Each row is a point. Examples show where two turns around zero, p and q, send a point. Where does a point land after both, in the order given? Backwards means that the second turn is done in reverse. Each puzzle has new turns, and all numbers are rounded.

Turn p:
-13 -36 14 => -2 -41 0
-18 59 -8 => -35 51 0
8 20 -33 => 8 31 -23
23 -43 27 => 29 -42 23
Turn q:
-55 -3 25 => -60 -7 8
-7 0 -25 => 1 -6 -25
-2 -50 -32 => 13 -55 -18
17 23 29 => 4 31 26
47 29 3 => 40 37 9
Where do these land?
q, then p: 13 0 -27 => 25 10 -13
q, then p backwards: -33 24 -23 => -33 13 -31
q, then p: -15 -55 38 => -13 -64 22
p, then q: 35 31 12 => 3 41 25

Turn p:
44 -15 -12 -11 -2 38 => 50 -15 25 -4 12 19
-139 13 -12 -13 -21 -12 => -108 22 -46 -43 -48 44
34 -6 -7 -13 5 -16 => 27 -12 -1 -8 10 -25
18 16 10 -15 45 -16 => 8 26 -1 -10 39 -29
38 37 23 20 -14 25 => 34 31 29 37 -15 -3
16 -26 30 -3 -22 5 => -1 -26 38 8 -8 -9
-7 -15 -12 34 36 -5 => -11 -6 -25 24 38 10
-4 -5 -20 1 -25 -19 => 1 -19 -21 -4 -24 -6
Turn q:
-19 -17 26 46 16 0 => -22 -3 10 46 31 2
57 -4 58 -17 17 69 => 40 35 3 -3 28 92
8 -4 24 17 16 -40 => 24 1 14 38 9 -23
5 -30 -60 9 15 -8 => -6 -36 -56 0 -4 -19
-36 -58 -11 1 -11 20 => -31 -56 0 -11 30 12
-9 47 -21 -50 6 -24 => 16 31 1 -49 -19 -43
3 -16 15 -14 9 -42 => 34 -16 16 8 9 -27
-24 25 -21 10 -35 27 => -49 8 4 -18 -28 9
15 58 -10 -2 -34 -2 => -6 37 9 -11 -57 -2
Where do these land?
q, then p: 18 1 -2 27 45 -5 => 20 12 -40 27 15 4
q, then p: 15 41 24 -37 1 13 => 28 42 27 -15 -16 -16
q, then p backwards: 49 -11 29 -57 34 -33 => 78 16 -36 -25 11 22
p, then q backwards: -35 -12 -65 23 -17 -4 => 39 -27 -50 14 -4 38
q, then p: 8 18 38 -36 -38 16 => 7 21 63 -11 -16 -3
q, then p: -13 -15 -27 36 -27 -40 => -35 -47 -18 23 -20 -8
q, then p: -24 -7 -15 52 -8 6 => -43 -8 -27 18 -5 26
q, then p: -20 -14 19 9 48 -19 => -5 12 -24 18 46 -23
p, then q: 2 -1 -2 -16 -38 66 => 3 10 27 -12 -5 71

Turn p:
-25 1 7 -11 -20 -38 54 -7 -17 => -19 1 7 -5 -53 -16 46 9 -15
-46 8 50 -31 -11 44 -54 -8 6 => -43 -27 45 -11 43 43 -24 -18 -37
-17 -54 50 -7 4 34 28 21 -19 => 10 -54 32 30 -2 43 40 9 1
-25 11 -21 20 18 -12 -3 -4 21 => -26 9 -18 16 8 -24 -13 19 0
4 -13 30 -18 42 38 -37 -45 14 => -9 3 28 11 79 11 10 -27 5
-26 13 -6 -11 -31 -2 39 -41 27 => -44 18 12 20 -35 -19 14 -36 -6
55 1 -17 10 -2 -30 30 66 18 => 38 -9 -21 -22 -46 -9 -16 28 65
0 -4 -61 -17 -20 -17 -25 11 -12 => 2 2 -64 -26 -10 1 -14 -15 -16
19 -20 16 31 -37 7 -34 -3 -4 => 39 -26 15 6 3 -10 -33 -20 -24
52 24 -48 37 47 26 52 -7 -48 => 59 81 -30 39 -7 16 25 29 24
8 32 0 -5 11 -51 -50 16 13 => -7 3 -7 -59 20 -34 -32 23 1
Turn q:
-29 -10 -12 -43 -36 -23 -5 -35 -36 => -35 -9 -21 -26 -7 -61 30 -3 -15
-22 15 25 36 32 65 18 45 -22 => 5 30 0 -23 -32 89 -1 9 -14
15 20 0 -17 -31 -67 -49 -25 -19 => -18 -9 -14 11 8 -81 -42 15 -22
9 -7 -14 41 -11 21 5 -13 8 => -7 -4 11 15 -4 21 -9 -43 0
26 38 -9 -13 10 22 30 -4 36 => 38 44 18 -1 17 2 4 -17 30
-3 -16 -25 -16 24 -48 -24 -30 -28 => -30 -24 -22 -5 51 -32 -3 13 -22
-39 1 10 29 17 10 0 15 50 => -19 4 50 18 -7 37 3 19 25
11 -21 47 13 22 34 -3 1 15 => 30 -28 28 -24 -13 38 -11 3 3
35 -2 -67 -65 -43 -26 -31 6 22 => -1 0 -56 23 16 -74 -2 -9 67
-3 -17 44 36 15 11 58 40 -25 => 36 -1 5 14 -29 59 31 13 -50
Where do these land?
p, then q: 8 -8 -36 13 -49 11 -12 -17 1 => -26 -9 -13 -6 12 -29 -26 -41 -15
q, then p: 5 68 -6 7 -33 16 35 3 9 => -4 59 39 -23 -20 -19 -29 -4 -14
q, then p: 43 -35 69 -39 -50 6 8 -32 1 => 52 -35 4 -47 -26 -36 40 -56 13
q, then p: 20 -12 -50 46 31 38 -12 -35 7 => -27 20 7 41 73 2 12 -25 -10
p, then q: 28 -42 30 10 26 34 -55 46 -36 => 53 -45 -36 -24 26 57 -19 -4 28
q, then p backwards: -31 14 31 -32 -8 -8 -40 -3 17 => -5 32 24 11 6 -44 8 29 23
q, then p backwards: 22 -5 -12 -1 16 -48 24 -4 4 => -5 -28 3 32 28 6 -15 -28 -12
p, then q backwards: 8 11 -5 -6 31 54 13 35 42 => -4 0 -35 19 23 21 -32 36 49
p, then q: -59 1 -11 -10 50 -49 26 34 -33 => -7 33 -46 38 -25 31 64 34 9
q, then p: -33 -12 -5 -22 -3 -46 -21 -28 -33 => -20 -25 -31 -18 -12 -6 39 41 -22
p, then q: -11 19 -4 35 -11 -8 34 1 22 => -17 5 13 37 -32 -13 -19 7 -11

Turn p:
9 -29 30 -20 -11 3 -49 56 -57 7 50 18 => -13 -44 28 13 38 -29 -31 56 -13 21 22 59
54 -23 -44 -17 -80 -17 6 -26 10 25 30 -30 => 60 8 -10 -17 -53 -20 1 25 -33 27 74 -19
-67 -13 28 21 6 32 22 -2 22 1 -19 -1 => -44 -2 8 -18 6 32 15 -36 32 40 -26 -8
-10 -32 -20 24 19 2 -63 70 45 30 -48 -10 => 38 -17 -1 4 -5 9 -93 -26 53 24 -38 24
-27 13 2 52 -11 -5 45 5 -9 -4 15 21 => -24 -1 -23 30 -7 45 38 19 13 19 -7 -6
40 -1 15 -36 -10 -34 48 8 -7 -19 6 12 => -11 3 1 -9 -25 -29 26 46 17 -43 23 -9
-5 -4 22 21 4 -18 -51 -1 -25 -11 -11 13 => -6 -41 6 29 0 -6 -12 -19 -19 -8 -15 34
34 30 15 -18 -3 31 21 -22 5 -17 34 22 => 12 20 6 -25 26 8 50 17 -12 -28 22 14
-29 34 -40 -24 -4 -45 31 -14 -5 3 -36 4 => -29 22 -64 2 -26 -19 -6 -6 -9 -18 -12 -39
-13 17 61 -38 33 29 3 -33 -7 18 42 52 => -25 7 10 -14 71 -40 68 -10 6 0 -1 35
21 -39 -73 -5 -2 11 7 3 17 -13 -29 -1 => 50 -16 -13 -33 -18 10 -30 16 -2 -1 -19 -54
3 -10 -41 27 32 -6 41 -11 0 9 -7 -22 => 16 24 2 25 -9 14 3 10 5 6 -24 -59
27 -4 -3 -46 -5 -42 -35 1 66 -37 23 -39 => 23 -8 11 -14 -2 -19 -40 -35 23 -52 78 -16
-15 3 3 22 3 9 -3 -38 -36 37 -52 -7 => -7 15 0 12 -29 -15 12 -27 -36 29 -57 2
-20 58 44 37 30 48 -24 5 -19 -30 1 -32 => -39 30 40 17 33 59 -3 -31 -28 -19 -20 42
Turn q:
41 12 6 -24 2 -61 5 -24 19 -6 41 -40 => 47 3 19 -30 31 11 3 26 30 -18 57 -27
-11 21 -53 19 -33 43 -13 28 -56 19 1 31 => -31 8 -50 -7 -17 -69 -6 -31 -35 31 -8 16
29 1 54 -33 -20 -41 -1 -51 8 25 -12 0 => 3 -1 74 -21 31 13 10 -30 15 -33 26 -15
-52 22 -10 27 -1 5 -19 59 -17 -14 0 51 => -18 33 -31 25 -46 -40 14 18 -25 -13 -24 48
-39 23 -40 13 -12 32 -43 24 -15 -26 -47 -7 => -30 36 -67 9 5 -17 -14 -17 2 -12 -53 12
35 -32 40 26 -21 -25 -1 -36 37 -1 22 -23 => 40 0 53 3 -3 31 -47 -8 19 -5 29 -18
-33 8 -66 20 17 17 -6 -11 -2 -1 -19 53 => 1 -14 -44 35 -28 -41 33 -30 21 14 -36 11
-15 1 3 -15 9 -5 67 42 11 -15 -33 -14 => -22 7 2 1 -16 20 32 49 -24 3 -30 -49
-24 -26 -7 28 26 -21 35 44 -14 25 -35 -32 => -31 11 -2 62 14 0 2 45 -24 17 -7 -37
64 -2 42 -32 27 -2 -33 -26 42 35 28 -13 => 48 -29 58 -31 59 24 -11 2 15 7 13 33
-57 -28 -38 -22 -21 32 -7 26 -6 -1 8 13 => -58 -6 -31 -5 -35 -23 -8 15 28 22 -20 19
15 6 59 -11 31 -8 5 -64 -4 3 41 -36 => 20 -12 28 -10 27 71 10 -21 7 -2 64 12
44 18 38 2 -8 9 22 -37 40 2 24 -19 => 49 3 41 -35 5 44 -4 -17 -1 19 14 -13
3 -25 -28 3 7 24 -12 27 -43 -43 -19 36 => -19 -40 -49 8 -25 -25 -14 -2 -29 -29 -26 7
Where do these land?
p, then q: 49 16 1 14 -54 -34 2 34 -31 24 -32 -35 => -1 48 6 -31 -32 -68 -37 -16 -25 -20 1 15
p, then q: 2 15 39 -15 30 38 -35 10 5 23 -42 -25 => 3 9 29 0 14 8 39 -45 5 -52 -20 27
p, then q: -29 28 -21 39 -4 -5 37 -15 -2 -47 -44 -43 => -44 39 -45 -25 -8 35 -28 -48 1 21 -15 -13
p, then q: -10 14 21 23 3 -27 8 -9 6 37 49 45 => 41 -9 5 42 -29 -17 27 15 -3 44 4 -19
p, then q: 3 -19 6 11 2 -14 31 -56 37 48 6 40 => 34 -4 32 1 5 -4 25 4 11 36 12 -75
p, then q backwards: 35 16 -57 -12 15 56 5 -19 -22 -3 12 45 => 56 57 -1 -15 36 1 7 44 13 -22 -17 -23
q, then p: 11 -52 5 -15 15 3 19 31 -39 -44 53 -5 => 1 -55 7 -16 22 7 -44 50 -7 40 32 1
p, then q backwards: -9 -13 36 -2 10 0 6 -27 41 -35 -8 41 => -1 7 -9 -52 14 -5 -3 -53 -3 -10 -13 29
p, then q backwards: -25 -20 33 -14 55 -38 -48 -14 -12 -21 -21 -16 => 17 -49 0 3 -21 -6 -31 -24 -28 28 -54 36
p, then q: 5 -12 2 20 1 -34 2 27 44 15 -17 -7 => 38 18 18 -10 -7 -5 -31 -12 32 11 -21 -1
q, then p backwards: -36 -8 -23 35 -29 43 -23 9 -26 -68 -12 -50 => -48 61 -59 2 -19 -28 1 37 13 -1 -46 -11
p, then q: -57 4 0 -36 -12 22 -19 24 -17 31 13 31 => -23 -19 -2 35 24 -37 45 18 34 11 -5 29
q, then p backwards: 60 31 -41 -48 -33 -10 16 4 17 40 42 -21 => 4 -58 -18 -72 -10 47 11 -11 27 29 31 12

Turn p:
-34 6 31 -63 -13 18 -20 -30 -12 1 24 -13 -14 15 => -22 -34 8 -2 -1 -1 -64 -23 -22 -26 6 -9 -34 21
-14 16 21 -25 0 5 104 -6 20 6 24 17 -19 28 => -14 -33 22 6 -32 -5 31 14 -2 -6 -26 67 -60 45
-38 -4 8 22 -4 30 1 -5 15 27 -5 -7 -5 -7 => -27 -14 -22 35 13 14 15 -11 2 6 10 -10 -20 -3
25 11 7 12 -17 15 -14 13 -17 23 -7 -14 95 21 => -13 4 55 -23 -10 49 15 -47 6 38 21 -12 28 -30
-26 -27 7 2 -31 31 39 27 -95 -12 -13 -15 -26 -46 => 66 -60 -26 -17 11 -21 27 -19 -37 9 -3 -21 -57 -46
102 -7 34 0 -4 -4 -20 15 12 10 28 9 -20 -29 => 56 70 29 -4 -22 9 -26 32 33 23 4 -29 -26 14
14 8 41 7 -28 6 -16 -58 -5 7 -53 33 -1 -6 => -15 45 11 -12 66 21 -10 -21 -16 -2 -34 -7 -33 -3
-36 9 26 5 4 11 -25 26 23 3 -15 -19 -24 -9 => -22 -15 -23 14 8 5 12 9 4 -21 10 -50 -6 20
-19 10 -49 6 34 -40 48 6 16 -1 -9 -6 19 -44 => -29 -13 -15 -19 -5 -59 41 31 14 33 6 31 20 -14
85 17 -15 17 -21 10 -34 -36 11 -10 -27 -26 -11 -14 => 18 104 -6 -16 -3 -3 -9 -19 -22 11 14 -17 2 -1
12 -55 -39 11 70 -1 -30 -29 -37 -4 1 2 -26 27 => 49 -4 -63 5 23 7 -46 -5 0 24 0 36 54 15
-30 6 8 -28 -14 32 -35 23 11 1 -33 33 36 32 => -37 -21 9 -24 17 65 -7 -4 3 -40 9 -10 10 -21
-16 27 44 -7 19 36 -21 0 9 -66 21 1 -7 -3 => 14 -10 18 -3 29 -10 -4 -15 15 -60 48 -14 -12 42
37 -15 5 7 3 -34 45 19 11 4 -8 -28 30 23 => 6 8 17 -25 -45 1 34 -15 21 32 -33 10 16 17
-4 13 -139 3 -11 -14 31 26 7 -5 31 11 -16 -9 => -2 4 -30 18 -63 -43 21 55 -33 -9 26 67 41 -67
-20 33 -30 21 48 -65 -34 -14 13 22 16 -8 -17 32 => -29 0 -2 36 6 -23 -19 35 -24 19 -11 3 79 38
-36 -49 39 9 -37 -35 -17 22 17 -6 24 30 7 -11 => 0 -29 19 31 8 -6 -11 2 57 -29 -48 -32 -4 -29
Turn q:
16 -43 -66 39 43 -18 31 -2 16 20 14 42 -19 -10 => 57 -15 -36 -9 -9 -17 -23 15 42 22 34 -17 -57 36
-26 -32 -27 47 53 -50 4 -1 8 33 -44 2 53 25 => 69 39 18 0 45 -45 -40 44 8 23 23 7 9 32
16 4 -37 -35 29 13 10 -52 29 -17 7 36 35 -13 => 24 -1 -44 35 -2 -23 -14 -11 38 27 -6 -32 1 -52
21 25 16 9 13 40 -12 -44 41 -17 -23 26 -15 -29 => 13 15 -44 68 -15 -2 34 -17 0 -17 -14 4 -12 -16
-4 -27 34 4 -14 23 -39 27 -73 -3 26 -25 -17 6 => -52 -42 35 -7 12 37 -30 0 -36 -5 2 47 -13 8
8 46 44 -15 -3 17 9 20 26 -63 25 7 -8 -10 => -46 -18 -19 17 -6 -11 37 -16 -15 -59 11 -34 16 -25
-29 -29 -38 15 -13 17 38 -13 45 -19 -35 20 30 -9 => 50 -12 -17 21 -12 -22 4 44 35 0 -40 -30 23 16
-32 1 -36 21 -1 -31 38 -19 0 13 -53 56 -3 23 => 69 0 -40 -28 1 -37 22 32 -10 36 -7 7 16 20
-49 -23 42 -10 -6 -17 -13 13 -44 29 46 -52 -52 32 => -26 -41 66 -40 32 35 8 -47 -8 8 24 42 15 35
-15 40 -5 -17 -17 2 -56 26 -23 -14 10 -40 -16 -12 => -86 15 16 -1 7 -2 8 -14 -15 15 -13 9 3 15
-36 -34 15 34 -38 -53 -24 20 -31 44 23 17 13 44 => 19 -10 37 -62 -13 -26 -47 -6 -17 1 14 59 28 36
4 -3 47 -54 -12 6 -19 56 -20 29 5 -20 -6 -22 => -42 -1 66 -29 4 7 17 -7 -13 -20 -18 17 -33 -37
25 48 21 -6 -28 34 11 -13 8 0 34 -29 -5 -50 => -46 12 7 31 -53 38 34 -11 14 -12 16 -10 6 -26
33 25 9 -22 -8 40 -13 25 6 10 9 -30 -2 40 => -38 29 -11 -22 22 43 -2 -9 14 -34 -15 10 1 -20
5 -11 -37 26 27 -26 46 -23 -26 5 -43 16 42 6 => 59 13 -18 0 11 -7 -20 58 -12 42 22 -19 10 -5
61 14 19 -35 -26 3 -12 -19 37 -50 -2 -26 -28 -20 => -25 17 -15 27 -23 30 12 -53 -26 -27 -31 -58 -11 -16
Where do these land?
q, then p: 6 22 27 -12 -11 -15 12 -61 -24 -27 -17 38 -20 21 => 27 7 2 -14 7 -14 -10 -17 -18 56 6 39 -3 -54
p, then q: -7 2 0 -26 41 -31 -49 20 -5 -36 -24 -32 13 -4 => -19 17 32 -7 33 -10 -47 -14 21 14 -17 -36 30 -29
p, then q: 32 -24 14 6 28 22 -42 -26 -37 0 34 11 -27 -34 => -27 49 -19 11 4 7 -36 -38 8 -8 32 12 -48 7
q, then p: 5 0 -37 -45 1 6 32 2 11 35 48 -25 24 7 => -60 18 -9 2 -22 -6 -20 3 38 -2 31 -24 -36 13
p, then q backwards: 14 24 -57 11 14 62 39 46 37 1 56 -47 -3 -11 => 8 54 15 67 1 -6 34 -24 -8 29 45 38 -14 -68
q, then p backwards: -22 -5 -46 36 -1 1 6 6 15 -35 -38 34 25 -38 => -5 -2 -3 8 21 -47 9 22 13 17 25 -15 -68 -29
q, then p: -52 -9 2 36 22 -7 2 -27 -9 30 -7 13 -26 38 => 14 11 26 -1 -4 41 -20 23 25 21 -13 58 19 11
p, then q backwards: 5 -16 12 34 -2 -2 33 -16 45 -6 -9 17 -40 -53 => -3 25 -33 4 45 29 -17 20 43 16 -37 23 -6 -22
q, then p: -16 -46 2 -37 -13 50 3 -2 21 30 -6 6 1 25 => -13 43 -34 -39 27 23 10 12 41 -13 -5 4 -20 5
p, then q: -40 53 -30 -51 -22 0 -57 37 -15 33 2 -38 12 30 => -58 -52 68 11 -4 19 -45 20 -6 23 -22 27 38 5
q, then p: 22 0 39 0 66 -12 -19 19 52 14 34 26 4 9 => 19 34 11 19 18 -75 -21 17 17 -28 6 19 15 42
p, then q: 27 -21 -4 40 -36 -37 70 36 -45 -17 -17 33 -20 9 => 50 17 -10 -17 -26 30 32 47 -54 -12 -12 -37 -47 -32
p, then q backwards: 27 6 26 7 -38 -25 -62 2 24 -14 21 -48 16 13 => 23 0 2 -6 -26 -47 -6 -12 56 -21 22 -49 32 -16
q, then p backwards: 8 34 24 19 -3 -49 -22 -26 -28 10 -82 4 13 27 => 51 46 -48 33 1 -15 -4 -43 -43 2 -29 -2 -35 11
p, then q backwards: -9 -20 28 -19 -46 38 54 -11 -43 -18 5 8 29 -38 => 16 -38 26 -58 33 -8 -3 15 -3 39 17 41 -41 -19
